Each point is reached from the start by the listed moves, each made 0, 1 or 2 times, or once backwards (-1), plus a little noise. Say if it took an odd or an even number of moves. Then give how often each move was made.
In the rows, zero is written as 128.

Moves:
(1): [159 124 122 132 135 136]
(2): [131 145 126 120 129 125]
(3): [133 143 158 136 124 128]
Start: [137 135 118 118 136 126]
Points:
[115 167 185 130 121 118] -> odd (-1, 0, 2)
[198 130  73 110 154 138] -> even (2, 1, -1)
[189  94  78 126 154 145] -> even (2, -1, -1)
[201 145 103 117 151 139] -> odd (2, 1, 0)
[195 113  76 119 155 141] -> odd (2, 0, -1)

Moves:
(1): [161 139 115 129 116 131 133 128 120 126 128 130 134 131 128]
(2): [123 167 131 138 130 135 118 131 143 115 116 131 123 137 129]
(3): [145 131 160 130 127 137 142 120 133 124 120 120 124 126 118]
(4): [125 125 117 169 133 121 141 117 129 141 132 123 130 114 130]
(5): [144 128 130 122 150 120 126 129 127 129 130 122 128 130 131]
(6): [128 114 127 130 135 163 109 125 133 136 130 122 117 125 127]
(7): [123 134 113 118 139 142 171 120 136 126 133 130 128 125 120]
(8): [133 121 130 138 117 131 137 171 121 130 134 125 143 141 128]
(9): [133 109 123 125 117 122 135 132 162 137 120 125 137 132 129]
(10): [126 134 136 127 120 124 130 131 129 154 140 135 122 128 129]
(11): [133 129 128 127 128 131 117 127 134 111 165 133 125 112 125]
(12): [137 126 129 134 131 128 135 134 128 130 119 154 129 124 122]
Start: [130 146 115 123 114 140 138 131 128 107 126 120 133 146 117]
Points:
[163 234  64 132 165 243 139 205 135  82 243 105 119 150 112] -> odd (1, 2, -1, 0, 2, 2, 2, 2, -1, 1, 2, -1)
[185 226  96 219 154 171 110  81 175 110 175 174  96  85 111] -> odd (1, 2, 0, 2, 1, 1, 0, -1, 0, 1, 2, 2)
[229  86 127 162 153 159 224  47 209 169 167  88 125  88  96] -> odd (1, -1, 2, 2, 2, 1, 1, -1, 2, 1, 1, 0)
[182 139 108 212 119 178 235 176 118 183 125  89 158 158 108] -> odd (1, 0, 1, 2, 1, 1, 1, 2, 0, 1, -1, 0)
